Rows are points. Two turns around zero, p and q, are shown by what they do to some points. Where does a point land after both, in the order given? Backwards means that the second turn is done in reverse. Each puzzle has new turns, and all numbers are rounded.
(in the rows, 100 means zero)

Turn p:
128; 61 -> 116; 55
101; 105 -> 102; 105
102; 50 -> 88; 51
98; 132 -> 107; 131
71; 153 -> 87; 159
Turn q:
132; 111 -> 134; 100
104; 134 -> 115; 131
64; 55 -> 52; 69
Where do these land?
q, then p: 70; 62 -> 54; 86
p, then q: 89; 120 -> 102; 123
p, then q: 164; 106 -> 156; 69
p, then q: 77; 111 -> 87; 122

Turn p:
125; 93; 119; 112 -> 128; 102; 91; 117
63; 94; 113; 93 -> 87; 99; 138; 99
135; 162; 89; 88 -> 110; 145; 58; 63
96; 101; 119; 123 -> 106; 114; 109; 124
62; 89; 92; 117 -> 67; 96; 122; 118
122; 88; 39; 88 -> 75; 65; 52; 81
95; 72; 128; 80 -> 124; 78; 130; 99
Turn q:
77; 117; 109; 101 -> 81; 117; 112; 111
89; 83; 66; 109 -> 84; 81; 69; 108
140; 123; 149; 96 -> 144; 114; 148; 91
96; 101; 61; 88 -> 98; 105; 61; 110
137; 93; 165; 95 -> 135; 99; 155; 63
86; 96; 72; 123 -> 83; 80; 82; 123
75; 86; 78; 88 -> 74; 103; 73; 94
Where do these land?
p, then q: 110; 119; 92; 92 -> 105; 117; 84; 105
q, then p: 128; 60; 117; 80 -> 125; 69; 97; 62
p, then q backwards: 96; 102; 72; 89 -> 84; 75; 95; 96
p, then q backwards: 85; 79; 113; 93 -> 107; 100; 118; 122
p, then q: 133; 118; 101; 81 -> 128; 113; 72; 100
p, then q: 124; 117; 110; 158 -> 109; 81; 100; 162
p, then q: 24; 104; 96; 107 -> 49; 124; 151; 93

Turn p:
73; 107; 97; 108; 155; 99; 72; 153 -> 112; 91; 74; 66; 155; 54; 114; 102
79; 100; 133; 144; 72; 74; 63; 46 -> 87; 108; 136; 128; 119; 108; 33; 56
67; 126; 71; 133; 95; 58; 123; 140 -> 85; 55; 65; 146; 136; 80; 118; 95
128; 87; 120; 121; 74; 127; 119; 83 -> 90; 102; 134; 104; 92; 141; 89; 126
61; 70; 90; 57; 120; 141; 96; 122 -> 95; 126; 44; 45; 100; 107; 109; 106
130; 126; 126; 77; 92; 116; 133; 40 -> 76; 139; 152; 113; 57; 120; 123; 91
76; 71; 79; 85; 163; 62; 137; 141 -> 82; 40; 62; 57; 105; 70; 145; 81
161; 115; 51; 103; 68; 127; 51; 80 -> 189; 125; 117; 130; 82; 125; 92; 114
124; 97; 133; 72; 62; 96; 107; 95 -> 83; 112; 115; 109; 55; 96; 78; 127
Turn q:
117; 131; 48; 134; 76; 92; 81; 162 -> 128; 72; 75; 113; 97; 79; 174; 141
66; 53; 103; 138; 148; 122; 115; 38 -> 41; 79; 96; 148; 92; 116; 30; 87
121; 102; 73; 140; 71; 50; 116; 128 -> 112; 51; 130; 111; 100; 68; 150; 106
109; 90; 102; 103; 44; 122; 41; 113 -> 103; 101; 84; 56; 41; 101; 119; 137
81; 115; 87; 92; 91; 100; 146; 91 -> 100; 99; 106; 119; 111; 123; 119; 59
131; 125; 134; 56; 134; 113; 123; 62 -> 140; 132; 99; 93; 124; 103; 45; 59
99; 109; 96; 37; 135; 76; 114; 75 -> 95; 120; 89; 74; 153; 91; 79; 54
60; 105; 134; 113; 132; 93; 104; 70 -> 65; 134; 114; 133; 100; 89; 69; 86
116; 71; 123; 86; 68; 132; 59; 162 -> 116; 113; 106; 52; 82; 129; 115; 172
Where do these land?
p, then q: 137; 96; 127; 54; 54; 72; 78; 115 -> 104; 96; 123; 64; 65; 68; 154; 128
q, then p backwards: 93; 145; 152; 153; 119; 68; 69; 64 -> 115; 158; 138; 56; 73; 55; 63; 90
q, then p: 134; 69; 128; 71; 97; 79; 124; 72 -> 105; 133; 125; 62; 73; 78; 68; 88
q, then p: 106; 106; 67; 132; 104; 129; 120; 71 -> 127; 82; 103; 103; 112; 150; 78; 92
q, then p: 61; 70; 126; 68; 55; 93; 69; 137 -> 47; 143; 60; 105; 85; 78; 125; 130
q, then p: 88; 140; 70; 73; 84; 148; 146; 158 -> 107; 108; 128; 93; 111; 153; 180; 133
p, then q: 102; 84; 47; 100; 127; 85; 128; 72 -> 105; 63; 105; 98; 85; 140; 69; 62
q, then p backwards: 75; 52; 58; 153; 133; 111; 93; 134 -> 95; 105; 110; 135; 57; 91; 159; 156
q, then p: 104; 138; 125; 98; 127; 115; 74; 76 -> 137; 104; 110; 145; 108; 76; 98; 89
